Each row is a point. Examples show where two turns around zero, p and q, send a point. Where does a point land after both, in the order given? Backwards means that the second turn is done in reverse. Each puzzle has new turns, and all numbers are rounded.

Turn p:
[ 0.46 -1.40  2.42] => [ 0.61 -2.71  0.59]
[ 1.30  2.34 -0.94] => [1.75 2.23 0.06]
[-0.52 -0.32 -2.71] => [-1.42  1.66 -1.72]
[0.58 0.22 1.25] => [ 0.98 -0.74  0.67]
[-1.83 -0.85 -0.02] => [-1.92 -0.45  0.41]
Turn q:
[0.35 1.32 2.47] => [0.44 2.71 0.64]
[ 1.25 -1.63  0.48] => [ 1.66 -0.72  1.08]
[ 0.20 -0.50 -2.68] => [-0.14 -2.28 -1.50]
[-1.80  0.81 -0.27] => [-1.96  0.29 -0.22]
Where do these land?
q, then p backwards: [ 0.49 -0.44 -0.84] => [ 0.64 -0.71  0.48]
p, then q: [-1.02  0.61 -1.15] => [-1.25  0.92 -0.56]
p, then q: [-1.92 -1.23 -0.70] => [-2.24 -0.43  0.71]
p, then q: [2.44 1.06 2.69] => [3.72 0.12 0.70]

Turn p:
[-0.08  0.51 -0.54 -1.22] => [-0.29  0.73 -0.90 -0.79]
[-0.59 -1.10  2.86 -0.60] => [-2.15 -0.29  2.29 -0.41]
[0.40 1.27 2.25 0.41] => [-1.13  1.31  1.35  1.48]
[ 1.44 -0.91 -1.93 -0.81] => [ 1.98  0.23 -0.55 -1.73]
[-1.18  0.24 -2.63  2.22] => [ 1.57 -1.97 -2.19  1.46]
Turn q:
[-0.64  1.97 -0.42 -1.10] => [-1.21  1.19  0.37 -1.63]
[ 0.93  1.39 -0.68  0.22] => [ 0.42  1.71 -0.15 -0.44]
[ 1.05 -0.42  1.35 -0.63] => [ 1.34 -0.78  0.92 -0.51]
[-0.60 -2.40 -0.89  2.33] => [-0.07 -0.95 -1.51  3.02]
[ 0.08 -3.52  0.02 -0.82] => [ 0.89 -3.17 -1.43  0.45]
[-0.81  2.97  0.63  0.00] => [-1.35  1.99  1.82 -0.88]
Where do these land?
q, then p backwards: [ 0.93  0.20  0.51 -0.76] => [ 0.86 -0.86 -0.44 -0.25]
p, then q: [-0.89 -1.38  1.42  1.24] => [ 0.04 -1.92  0.85  1.35]
q, then p: [ 0.22  3.05 -1.54 -1.52] => [-1.83  2.25 -2.30 -0.59]
q, then p: [ 1.04 -2.89 -0.85  1.95] => [ 3.38 -1.29  0.27  0.88]
q, then p: [-0.37  1.72  0.66 -1.79] => [-2.09  1.04 -0.02 -1.14]
q, then p: [ 0.72 -0.93 -0.42  2.47] => [ 1.88 -0.35  0.17  2.00]
q, then p: [-1.64  0.24  0.22 -1.59] => [-1.66 -0.90 -0.29 -1.29]

Turn p:
[ 1.96  0.70 -2.13  2.23] => [ 1.82  2.16 -2.42 -0.08]
[ 0.88  0.93  0.98 -2.71] => [-1.52  0.99  2.16 -1.40]
[-3.12  0.63  0.17 -0.16] => [-2.00 -1.38 -0.16  2.06]
[ 0.15 -1.54  0.61 -1.22] => [-0.04 -1.27  0.87 -1.38]
[ 0.32  1.00  1.14 -0.02] => [0.08 0.77 1.20 0.61]
[-0.19 -1.71 -0.77  1.89] => [ 1.67 -1.26 -1.64  0.20]
Turn q:
[ 1.63  1.57 -0.27 -0.23] => [ 1.82  1.38 -0.11  0.12]
[-0.16 -0.29  0.39  1.17] => [-0.03 -0.69  1.03  0.30]
[ 1.40 -0.34 -1.46  0.23] => [ 1.18 -0.23 -0.93  1.40]
[-0.15 -0.60  0.56 -1.12] => [-0.33 -0.31 -0.78 -1.06]
[-2.02  2.82 -1.33 -1.75] => [-1.77  3.66 -0.59  0.08]
[-0.70 -3.16  2.11  1.70] => [-0.86 -3.80  1.38 -0.83]
Where do these land?
p, then q: [1.00 0.82 2.03 0.30] => [ 1.37  0.09  1.48 -1.34]
q, then p: [-1.21 -1.23 -0.18 -2.00] => [-1.89 -0.94 -1.57 -0.27]
q, then p: [-1.37  0.85  1.24  0.18] => [-1.16 -0.39  1.50  0.66]
p, then q: [-0.96 -2.53 -0.58  1.69] => [ 0.84 -2.09 -1.76  1.54]
p, then q: [-0.45  2.16 -1.72  1.07] => [-0.41  1.67  1.04  2.22]
p, then q: [ 3.00 -0.07 -0.78 -1.23] => [ 0.61  2.40 -1.52 -1.64]
